Each point is reached from the start by the listed moves, each made once or not at all, plus a little noise. Is the number of moves made odd or even? Then give how often each move was made.

Moves:
(1): [ 0.09 -0.53 -0.33  0.00  0.27 -0.19]
(2): [-0.18  0.95  0.30 -0.31  0.30 -0.30]
(3): [ 0.45 -0.25 -0.20  0.28 -0.32 -0.03]
Start: [-0.23 -0.01 -0.34 -0.20 -0.13 -0.14]
Points:
[ 0.22 -0.30 -0.54  0.09 -0.47 -0.13] => odd (0, 0, 1)
[ 0.00  0.65 -0.23 -0.22 -0.13 -0.48] => even (0, 1, 1)

Moves:
(1): [ 0.14  0.24 -0.11 -0.03 -0.33  0.22  0.17 -0.10 -0.18 -0.10  0.08 -0.27
  0.31]
(2): [ 0.01  0.05  0.08 -0.02  0.30  0.41  0.13 -0.01  0.15  0.13  0.15 -0.07
  0.05]
(3): [-0.33  0.08  0.07  0.23 -0.17 -0.08  0.14  0.14  0.13  0.27  0.06  0.11
  0.02]
(4): [ 0.12 -0.23  0.37  0.10  0.17  0.06  0.46 -0.04 -0.29 -0.03 -0.13 -0.14
 -0.02]
(5): [ 0.24  0.48  0.13  0.12  0.25 -0.27 -0.09  0.02  0.14 -0.39 -0.38 -0.34
  0.04]
(6): [ 0.07 -0.37  0.09  0.05 -0.17  0.16  0.14 -0.19  0.18  0.10  0.01  0.07
  0.25]
(7): [ 0.24  0.04 -0.22  0.25  0.09  0.12 -0.03 -0.17 -0.16  0.01  0.03  0.14
  0.37]
(8): [ 0.10  0.22 -0.24  0.01  0.21 -0.04  0.38  0.19  0.28 -0.35  0.06  0.12
 -0.17]
(9): [ 0.08  0.05 -0.20  0.20 -0.42  0.22 -0.15  0.02  0.04  0.36  0.17 -0.04
 -0.19]
(10): [ 0.08 -0.14 -0.47 -0.15  0.34  0.18 -0.01 -0.25  0.02  0.27  0.15 -0.01
  0.01]
(11): [ 0.05  0.41  0.11 -0.22  0.09  0.14  0.35  0.02  0.07  0.20  0.26  0.45
 -0.17]
Start: [-0.11  0.21  0.04  0.18 -0.35 -0.15 -0.09 -0.33 -0.43  0.40 -0.17 -0.10
 -0.04]
Points:
[ 0.08 -0.16 -0.08  0.15  0.16  0.12  0.38 -0.64 -0.75  0.71 -0.16 -0.26
 -0.05] => even (0, 0, 0, 1, 0, 0, 0, 0, 0, 1, 0)
[ 0.62  1.21 -0.30  0.48  0.15  0.28  0.44 -0.37 -0.22 -0.26 -0.26 -0.49
  0.54] => odd (1, 1, 0, 0, 1, 0, 1, 1, 0, 0, 0)
[ 0.04 -0.46 -0.09  0.69 -0.08  0.31  0.63 -0.83 -0.57  0.98 -0.07  0.07
  0.59] => odd (0, 0, 1, 1, 0, 1, 1, 0, 0, 1, 0)
[ 0.89  0.44 -0.45  0.49  0.18  0.29  0.84 -0.86 -0.44 -0.13 -0.34 -0.57
  0.71] => odd (1, 0, 0, 1, 1, 1, 1, 1, 0, 1, 0)
[ 0.44  1.27  0.13  0.83  0.16  0.38  1.11 -0.13 -0.06  0.61  0.01  0.14
 -0.10] => even (0, 1, 1, 1, 1, 0, 1, 1, 1, 0, 1)
[ 0.47  0.97 -0.37  0.54  0.15 -0.32  0.13 -0.30 -0.14 -0.34 -0.42 -0.17
  0.22] => odd (0, 0, 0, 0, 1, 0, 1, 1, 0, 0, 0)

Moves:
(1): [ 0.08  0.22 -0.17 -0.12  0.01 -0.07 -0.10 -0.12 -0.22 -0.23 -0.01 -0.14
 -0.20  0.13  0.11  0.03  0.22  0.05 -0.22 -0.13 -0.32  0.05 -0.39]
(2): [-0.15  0.44 -0.09 -0.19 -0.17 -0.06  0.12  0.04  0.00  0.01 -0.27 -0.11
  0.16  0.01  0.32  0.09 -0.19  0.20 -0.09 -0.08 -0.14 -0.01 -0.23]
(3): [-0.25  0.23  0.03 -0.48  0.15  0.13 -0.27 -0.32 -0.07 -0.21 -0.21 -0.13
  0.12  0.28  0.02  0.21  0.23  0.04 -0.03  0.26 -0.27 -0.01 -0.14]
(4): [ 0.26 -0.09  0.06 -0.01 -0.21  0.17  0.10  0.06 -0.10 -0.03 -0.04 -0.15
 -0.01 -0.36  0.15 -0.05  0.01  0.06  0.21  0.06  0.30  0.10 -0.19]
(5): [ 0.09 -0.13  0.08  0.05  0.02  0.09 -0.07  0.11  0.10  0.19  0.19 -0.06
  0.02 -0.17 -0.13 -0.11 -0.02 -0.32  0.03 -0.10  0.26  0.05  0.02]
(6): [-0.02  0.07  0.05  0.16  0.06 -0.03 -0.02  0.03  0.05  0.08 -0.04 -0.22
 -0.15  0.02  0.04 -0.08  0.07 -0.11 -0.12  0.11  0.03 -0.02 -0.04]
(7): [-0.14  0.12  0.18  0.15 -0.12  0.02 -0.11  0.07  0.18  0.16  0.13  0.09
  0.03  0.10  0.29 -0.03 -0.08  0.13 -0.05  0.09  0.06  0.01 -0.17]
(8): [-0.23  0.12  0.23  0.08 -0.14 -0.09 -0.19 -0.37  0.01 -0.16 -0.35 -0.13
  0.15  0.15  0.20  0.16  0.06 -0.08 -0.16  0.00 -0.23 -0.16 -0.21]
(9): [-0.19  0.12 -0.06 -0.07 -0.11  0.19  0.02 -0.08 -0.20  0.02  0.21 -0.13
 -0.13 -0.11  0.05 -0.06 -0.01  0.08 -0.01 -0.13 -0.04 -0.06  0.05]
(10): [-0.16  0.06  0.12  0.26  0.03 -0.05  0.07  0.05  0.23  0.10  0.02  0.02
  0.06  0.02 -0.12  0.04  0.06  0.03  0.10 -0.14  0.22 -0.19 -0.05]
(11): [-0.21  0.05 -0.16  0.45  0.16  0.01  0.10 -0.12 -0.03  0.07  0.24  0.29
 -0.15 -0.16 -0.01  0.02  0.03 -0.16 -0.08  0.05  0.02 -0.02  0.12]
(12): [ 0.01  0.00  0.07 -0.05  0.07 -0.09 -0.12 -0.14  0.05 -0.11 -0.25  0.14
 -0.04  0.12 -0.11  0.35 -0.10 -0.03 -0.13  0.08  0.06 -0.29  0.11]
(13): [ 0.19  0.17 -0.05 -0.40 -0.11 -0.01 -0.11 -0.26  0.24  0.19 -0.19 -0.08
  0.02  0.03 -0.05  0.01 -0.29  0.03  0.30  0.00  0.11 -0.23  0.13]
(14): [ 0.13 -0.28 -0.26 -0.21  0.07 -0.16  0.24  0.29  0.14 -0.27  0.33 -0.12
  0.11 -0.13 -0.16 -0.23  0.05 -0.14  0.05 -0.01  0.26  0.03  0.29]
(15): [-0.12 -0.23 -0.02 -0.18 -0.02 -0.16 -0.15 -0.05  0.13  0.39  0.00  0.02
  0.02  0.05 -0.15 -0.11 -0.03 -0.10  0.17  0.02  0.41 -0.01  0.05]
(16): [ 0.12  0.08 -0.16 -0.30 -0.46  0.21 -0.10  0.31  0.02  0.04 -0.26 -0.39
 -0.07 -0.21  0.54  0.00  0.25 -0.11  0.30 -0.25 -0.08  0.06 -0.23]
(17): [-0.07 -0.13  0.11  0.07  0.28  0.16  0.06  0.05  0.10 -0.14 -0.03  0.25
 -0.05  0.06  0.12 -0.20  0.05  0.17 -0.17 -0.08  0.04  0.12 -0.08]
(18): [ 0.03  0.01 -0.13 -0.14 -0.18 -0.06  0.09 -0.08  0.14 -0.18 -0.06  0.00
 -0.12  0.05 -0.33  0.11  0.05 -0.20 -0.28  0.16 -0.07  0.02  0.06]
(19): [-0.02 -0.02  0.05  0.38  0.00  0.21  0.06  0.02 -0.16 -0.02 -0.10  0.13
 -0.02  0.17  0.10  0.08 -0.02 -0.04  0.15 -0.10  0.06 -0.13 -0.22]
(20): [ 0.02  0.33  0.05  0.25 -0.29  0.03 -0.17  0.16  0.04  0.25 -0.23  0.04
  0.25 -0.03  0.19 -0.15  0.23  0.08 -0.12 -0.03 -0.18 -0.33 -0.33]
Start: [-0.17 -0.10  0.05  0.04 -0.12 -0.07  0.14 -0.14  0.01 -0.17 -0.05  0.06
  0.01  0.24  0.26 -0.04 -0.01  0.10  0.16 -0.04 -0.28  0.09  0.08]
Points:
[ 0.07  0.84 -0.41 -1.55 -0.98 -0.16 -0.18 -0.67  0.23 -1.05 -1.39 -1.21
  0.06  0.32  0.97  0.56  0.32 -0.15  0.01  0.14 -0.67 -0.37 -0.77] => odd (1, 1, 1, 1, 0, 1, 0, 1, 0, 0, 0, 1, 1, 1, 0, 1, 0, 1, 0, 0)
[-0.57  1.06  0.21  0.38 -0.66 -0.12  0.05 -0.72  0.38 -0.02 -0.60 -0.40
 -0.04  0.19  1.22  0.16 -0.15  0.19  0.09 -0.07 -0.24 -0.35 -0.90] => odd (1, 1, 0, 1, 0, 1, 1, 1, 0, 1, 1, 0, 1, 0, 0, 0, 0, 0, 0, 0)
[-0.30  1.09  0.23 -0.05 -0.85  0.21 -0.45 -0.72 -0.16 -0.58 -1.44 -0.52
  0.16  0.64  0.81  0.58  0.56 -0.25 -0.61  0.17 -0.78 -0.65 -1.46] => odd (1, 1, 1, 1, 1, 1, 0, 1, 0, 0, 0, 1, 0, 0, 0, 0, 0, 1, 1, 1)
[-0.21  0.38  0.14 -0.19 -0.97  0.29  0.12 -0.27  0.47 -0.70 -0.69 -0.73
 -0.39  0.31  1.07  0.16  0.31 -0.09  0.12 -0.43  0.14 -0.54 -0.81] => even (1, 0, 0, 1, 0, 1, 1, 1, 1, 1, 0, 1, 1, 1, 0, 1, 1, 1, 1, 0)
[-0.85  0.38  0.47  0.87  0.20  0.61 -0.19 -0.94 -0.23 -0.61 -0.41 -0.04
 -0.34  0.41  0.71  0.41  0.56 -0.20 -0.21 -0.16 -0.16 -0.47 -0.93] => even (1, 0, 1, 1, 1, 1, 0, 1, 1, 1, 1, 1, 0, 0, 0, 0, 1, 0, 1, 0)
[-0.85  0.65  0.22 -0.60 -1.03 -0.15 -0.63  0.05  0.86  0.25 -1.04 -0.49
  0.84  0.48  1.14  0.15  0.47 -0.19  0.24 -0.20  0.08 -0.66 -0.86] => odd (0, 1, 1, 0, 1, 0, 1, 1, 0, 1, 0, 1, 0, 1, 1, 1, 0, 0, 0, 1)
[-0.09  0.69 -0.30  0.55 -1.02  0.54 -0.02 -0.11 -0.40 -0.28 -0.60 -0.36
 -0.61 -0.11  0.94  0.25  0.72 -0.24 -0.10 -0.18 -0.50 -0.45 -1.08] => even (1, 0, 0, 1, 0, 1, 0, 0, 1, 0, 1, 1, 0, 0, 0, 1, 0, 1, 1, 1)
[-0.40 -0.23  0.47  0.18 -0.19  0.11 -0.14 -0.38  0.96  0.43 -0.33  0.53
 -0.12  0.66 -0.08  0.17 -0.40 -0.26  0.25 -0.11  0.87 -0.55 -0.09] => odd (0, 0, 0, 0, 1, 0, 1, 0, 0, 1, 0, 1, 1, 0, 1, 0, 1, 1, 1, 0)
[-0.30  0.22 -0.05  0.64 -0.25 -0.21 -0.20 -0.12  0.71  0.52  0.08  0.37
  0.09  0.37  0.17 -0.08  0.11 -0.38  0.32 -0.34  0.74 -0.98 -0.39] => odd (1, 0, 0, 0, 1, 0, 1, 0, 0, 1, 1, 1, 1, 1, 1, 0, 0, 0, 1, 1)
